Rows are points. To make a cloud, some directions were put in groups of two or more. Within a group, all points are equally far from the middle, so they leave a hole (a ring in 2 directions, a hollow ball in 3). The other directions are filled evenly. Then the cloud was stretched, turned, moved and blurred a little. How many holes are there, and how many directions does each take, smallest first?

Cloud (20 x 3)
[[-46  37   2]
 [ -9 -44  -5]
 [-36 -30  17]
 [ 46   1  29]
 [ 19 -28  28]
 [ 13 -38  -5]
 [-16  10  52]
 [ 36 -18  25]
 [ 28  18  54]
 [-19 -19  38]
 [-37 -17  30]
 [-36 -37   4]
 [-49 -29   1]
 [-48 -32 -10]
 [ 27  24  53]
 [-55 -24  -8]
 [-60  -5 -23]
 [ 22  26  55]
 [-11 -42 -16]
 [ 36  -8 -14]]
Holes: 1 (3)

Cloud (30 x 4)
[[  0  15  -1  21]
 [-23 -23  35  17]
 [-40  -9  21  19]
 [ 14  50  24 -13]
 [ 12  23  58  12]
 [ 16 -17 -12 -37]
 [ 45 -37  16 -27]
 [-18 -28  42  27]
 [ 13 -46  10  25]
 [ 15  10  18 -43]
 [ 25  46 -15 -11]
 [-26  21 -31  15]
 [ 26  12  14  11]
 [-13 -18  -3 -35]
 [ 16  -3  44  26]
 [ 10  18 -10   7]
 [ 32 -12 -34  11]
 [ -5 -21 -20  37]
 [ 10  37  23  15]
 [-28   9  -2   6]
 [-28 -13 -60  -7]
 [-45 -24   5  36]
 [ -1  10   0  26]
 [ 34  10  21  20]
 [-10 -15 -42  56]
 [ 12  25  -8  22]
 [ 15  30  10 -34]
 [-38 -17 -57  20]
 [  6 -44   6  13]
 [ -6  32  39 -39]]
Holes: 0

Cloud (55 x 6)
[[ 24   7  39  -5 -30   2]
 [ 10  24   8 -11 -23 -21]
 [  3 -26 -19  23 -27   3]
 [ 32  -4  37 -12  -9 -15]
 [  2  16   5 -19  32  -6]
 [  3  -2 -28  32 -13   1]
 [ -8 -29  36   2 -12  -9]
 [-11  -1 -48  -3  13   7]
 [-23  13 -25 -40 -21   0]
 [-16   4 -17 -41 -18 -25]
 [-39  11 -14 -14  10 -22]
 [ -5 -15 -14 -23 -33  26]
 [ -9 -10  25  39 -19   4]
 [ -6   3  18 -45  -8   1]
 [ -1  -7  45  23 -27   8]
 [  4 -14   8  40 -23   9]
 [  5 -23  18   0   6 -21]
 [  0  -9  -2   0  23 -23]
 [ 27 -11   5   4 -10  36]
 [-29  15   2 -21  -9  21]
 [-16  -3  -9 -35 -33   5]
 [ -5   7  29  26  13  11]
 [ -6 -16 -39  11 -12  26]
 [-21 -12   7 -34 -18   4]
 [-19   0   0  14 -30 -27]
 [-25  13 -17   5 -30  -7]
 [-10   3  43   1 -30  -3]
 [ -1  29  15 -30   0  17]
 [ 14  -7  55   1   2   6]
 [ -6  24 -18  -7 -23  27]
 [ 20  -1  21 -37  -5 -13]
 [-11 -13   1 -23 -22  31]
 [ -1   8  43  23   1  12]
 [ 19 -11  -5 -31  -3  10]
 [  5 -11  24 -19 -17 -35]
 [-12 -13  12  -5  19  10]
 [-20  10 -20  24 -12  19]
 [  0  -6  60   6 -15  -2]
 [  3  14 -56 -18   4   7]
 [ 34 -16  15  -7 -19  14]
 [ -8   1  -7 -36 -37   4]
 [ 18  14  -7   4 -23  37]
 [-16  -7  -3 -36 -23 -23]
 [-13  26 -31 -32  17 -11]
 [ 13  19   1 -20  17 -32]
 [ 16   3  48   5 -28   4]
 [-33   1 -24   1  19   2]
 [ -4  23  21 -27   1 -31]
 [-40   3   1  17 -11 -12]
 [-10  -5   3   3 -47  15]
 [  1  15   7  30 -14   2]
 [-25 -15  37  26 -11   0]
 [-22   6 -21  22  12  13]
 [  7 -23   9  21   9  -3]
 [ -1  27 -30  -3  18  -3]]
Holes: 1 (6)

Cloud (72 x 8)
[[  6 -17 -14  -1  -1 -48  -4 -15]
 [ 26  15  -8   3 -14 -22  14  31]
 [-10  45   0  14  -4 -21 -18   2]
 [-27  -8  -9   5  -7  10 -25 -35]
 [ -4   2  26  -6  -6   3 -11 -34]
 [ -8   1 -17  45  -7 -22  -7  13]
 [-11  10 -11   3  26  29   3  22]
 [ 15 -17  13 -22   6   2 -11 -22]
 [  0  20   9  12  -5 -37  -5 -26]
 [ 18  20  -4  18  16 -25 -15 -11]
 [-28 -27  12 -11 -14 -24 -22  14]
 [-27  23  -5 -16   5  34  21  10]
 [  6  30 -12 -26 -16  23   9  -2]
 [-15  -3   7  16  21  10 -29   8]
 [-11  -2  38   2   5  16   8  -1]
 [  7 -14  35   8  13 -41 -33  24]
 [ 25 -33  -2  -9 -15   1  -9 -27]
 [ -9 -10  40   3   5   8   3 -13]
 [ -2 -24  -3  36   3 -32 -19  21]
 [ -1   2  -8   8 -39 -20 -21   4]
 [  6  -4  -8  26 -22 -30 -35  21]
 [ 10  -5 -18  12 -33  27  -4 -14]
 [ 19 -10  40  12  -2 -11  -9 -15]
 [ 10 -36   7  -5   4  15  -3 -12]
 [ 14 -11 -21  14  -5  19 -25 -11]
 [-17   7 -27  -2  21  24   5   9]
 [ 25 -39 -15  23 -16 -22 -21  -3]
 [ 17 -12  15   8  -4 -34  29  -9]
 [ 24  -7 -37  24 -16  29  -8  16]
 [-11   1 -26   4 -18  26  27 -32]
 [ 19  -2 -12  28   6  23 -22  -6]
 [-20 -37  39   0 -18 -49 -10 -20]
 [ 11  17  -2  11  17  -2 -39  10]
 [ 18 -16  14 -27 -29 -23   4  -3]
 [ 19  11 -14  44 -12 -14   8  12]
 [ 28 -30 -12  19 -26  -6  25 -16]
 [ 28   8   5  46 -15  -7 -12  27]
 [ 13 -46   1  -5  -4   4  17  -7]
 [ 20 -19 -17 -10   3 -37  -8   6]
 [-12  33 -17  32   8  20   4  -5]
 [-28 -15   1  21  12 -34  -4  20]
 [  7 -25  15  -2   0 -60 -19  -9]
 [  9  26 -16  16   5  25  20 -21]
 [ 32   3 -40   6 -19 -16 -13   0]
 [ 25  -9 -13 -17 -14  14  39 -19]
 [ 37   3 -14 -17  -5  19  29 -25]
 [ 18  24 -32  20  24  29   1  15]
 [-21   9  37 -12  -6 -47   3 -22]
 [ 23 -11 -11  11 -13  20 -15 -26]
 [ 30 -30   6   5 -40  -4   6  -9]
 [ 10  -6 -24  -7  -3   1 -24 -17]
 [-12 -13 -27  16 -17   9 -22   5]
 [-27  25  13  31   1   5 -16  22]
 [  4 -14 -32  15  -2 -28   8  -8]
 [ 19   8   8 -29   6  12  21 -21]
 [ 22  25  -7  20  15 -21  -2  42]
 [ 37  -1 -18  -8 -37  -9   4 -15]
 [ -7  29 -10  -4  23   0 -26   7]
 [  6  18 -13  39  15  23 -14  19]
 [-16 -21  19 -17 -15  12  -1 -35]
 [ 19   4 -24  -5 -13  20  25  27]
 [-10 -11  -3  -6 -22 -13 -25  22]
 [ 19  28 -13   3   1   9  -5 -25]
 [ 15  12  10  39  -4  -8 -27  37]
 [ 30 -10  22  33   1   0   6 -11]
 [  4  13  10   4  26 -26 -32   9]
 [ 21  16   7  13   9 -35 -32  36]
 [ 28  16 -29  18 -20 -16  12  17]
 [ 15 -22  31   5 -17 -31 -13  30]
 [ 24 -27 -16  32 -16 -26 -29  14]
 [-22 -15 -10  12   6  18 -17 -21]
 [ 37  -8   7  15  11 -50 -19  -1]]
Holes: 3 (2, 2, 3)

Cloud (89 x 9)
[[-16 -31  26  -8  28  17 -34 -21  -6]
 [-28  16  41   5  17  10 -25 -30 -25]
 [  3  20  31   3   7 -29   7 -19 -30]
 [-23 -23  18 -17  20   4  36   4 -39]
 [ -7 -12  -8 -22  -8  -4  -9 -17 -16]
 [ 13   1   7 -11  -3 -12   4 -11  -3]
 [-37 -18  -3  19  13 -12  20   2 -20]
 [ 16  -3  -2   6 -26   5  -6  29   6]
 [ -1 -16 -32  15  32  16 -13   5  24]
 [  8  43  10  12 -24 -26   8 -60   9]
 [-12 -17   0   2  31 -15 -12  -1  23]
 [ 37  -7 -13  -2  -8  28   7  22  36]
 [ -1  -9  -8  10  -3   3 -22   1  13]
 [-23  -4 -18  14 -19 -18  14   8  21]
 [-12   0  30   7   5 -19  -1   5 -21]
 [  4 -17  12   1   9 -11   1   6 -25]
 [ 17  -1  47  11  28   8  -2  11   6]
 [ 12  18   9 -14 -19   7  -4 -31  20]
 [  0  21  28   9 -38 -25   1 -24 -13]
 [-22  -8  -7  17  23 -21  14 -37  -1]
 [  2   6  -5  -6   5  26 -11   0  -6]
 [-26  -1  30   1 -23 -29 -17 -19   5]
 [-22 -12  31  13 -19  -6  19 -10 -17]
 [ 28   5  44  -1  10 -25 -12 -13 -27]
 [ -7 -27  30  -8   4 -12 -13   6   2]
 [  2 -15  56   4  18   6 -29   2 -38]
 [-12   7  36   1 -32   8   2  -9   6]
 [-16 -17 -18 -12  12   8 -14  10   1]
 [ 19  -6  23 -13  28   8   5   7 -22]
 [ -3 -20  -6 -29  -7  -8 -15   4  -3]
 [-24 -31   7  14  11 -31  40  18  -7]
 [  1 -21 -23 -20  23 -24   8  13 -11]
 [-11  28  21  -3  11  13 -11  -9   1]
 [ 38  15 -20  -5  20  33 -10 -17  -2]
 [ -4 -19   1   2 -21  20  -9 -18  20]
 [ -6 -18 -17  -8  -9   7   7   2 -27]
 [-18 -23  14  11 -38 -12  -4 -17   0]
 [ 19 -15  27 -19  23  -7 -15  -5  -9]
 [ 17 -14  -3  -7 -15 -17   5   8  20]
 [ -4 -15 -22  28  -8   9  -9   2   1]
 [ -9 -23 -36   6  -9   9  30 -12   5]
 [ 10   9  -1   3 -24 -11  14   7 -13]
 [  3 -10  16   4  35   4 -14  10 -28]
 [-13 -15  18  -4  28  -4  31  26 -24]
 [-19 -10 -35 -26  17   8   3   3  -7]
 [  9   8  31  10  11   1   0 -26  17]
 [ -8  -8  14  -7  18 -30 -32 -23 -18]
 [ 15 -14  16 -11  16 -20  48  12  18]
 [ 23   2  -3   4 -18  28  11 -30  18]
 [  7 -12  12   4 -17 -17 -11  -6   2]
 [-17  11  -5   5  29  22  10  -5  -5]
 [ -6 -10  32  14  22 -17  11   7 -30]
 [ 37 -33  12  -3  16   6 -27 -14  23]
 [ 36 -25  13 -22 -13  15   1  23  14]
 [ -8 -19  -6 -29 -38  -1  -5 -26 -17]
 [-35 -10   2   0  44 -16   4  22 -26]
 [  1 -26 -10 -11   2 -23  36  -1  30]
 [ -1  -8 -28  -7   8  16 -36   8 -14]
 [ 43  12  21  11  20  22  -2 -32  11]
 [ 18  28 -10  14   7  -4   1  -7  31]
 [ -5  -1  58  -6  -9 -31  21  19 -19]
 [  7  -1 -17  14  34   7  -4   7  19]
 [ 25  -3  -6   9  -4  -2   8  12  29]
 [-10  14 -13   9   9   7   1 -10 -31]
 [-38 -20  -8  15   5  18  -2 -27  -6]
 [ 11   1  16  10 -39 -30  21  -2   6]
 [  6 -18  13  -5  31  24 -35  -9  -1]
 [ 29   7   3  -7  30 -21  10  23  -4]
 [ 50  -4   9   7  26  18  15 -27  23]
 [ 45 -23  -8  -9  10  15  19   1  33]
 [ 32 -15  11 -13 -11 -14  16  31  17]
 [ 31 -13   7   9   5   8  50  -7   9]
 [-24 -17   1  -5   3 -10  31  19 -29]
 [-32   5  -2   1  30 -14  -1 -20 -14]
 [-33  -3  46 -12   7 -34 -15   5 -25]
 [ -5  -9  -6  10  25 -10 -30   1  -1]
 [  1 -19   1   6  29  32  -9  -5 -17]
 [ -4  12   4 -11 -16 -41  12 -22   1]
 [  6 -30  -1   3 -38 -11 -11   8  26]
 [ 13  -3   1   0  -4  -7 -46   7   4]
 [-23 -23 -12  -6  28  19  -4   8 -21]
 [ 35 -26 -20  -9  -4  21  -6  28  38]
 [ 10   2   2 -12  -2 -14  31 -47  -1]
 [ -3 -35  30   4  37  18 -14  30  12]
 [  6 -34  -5 -12   4 -14 -17   4  -1]
 [ 20 -14   3   5  36  30  -9   2  22]
 [-21 -29   6   7  20  15  -6  25 -22]
 [ -3  -7  24 -16  27  -8  19 -17 -18]
 [-31 -14   9  24  25 -21  -7 -16 -22]]
Holes: 0
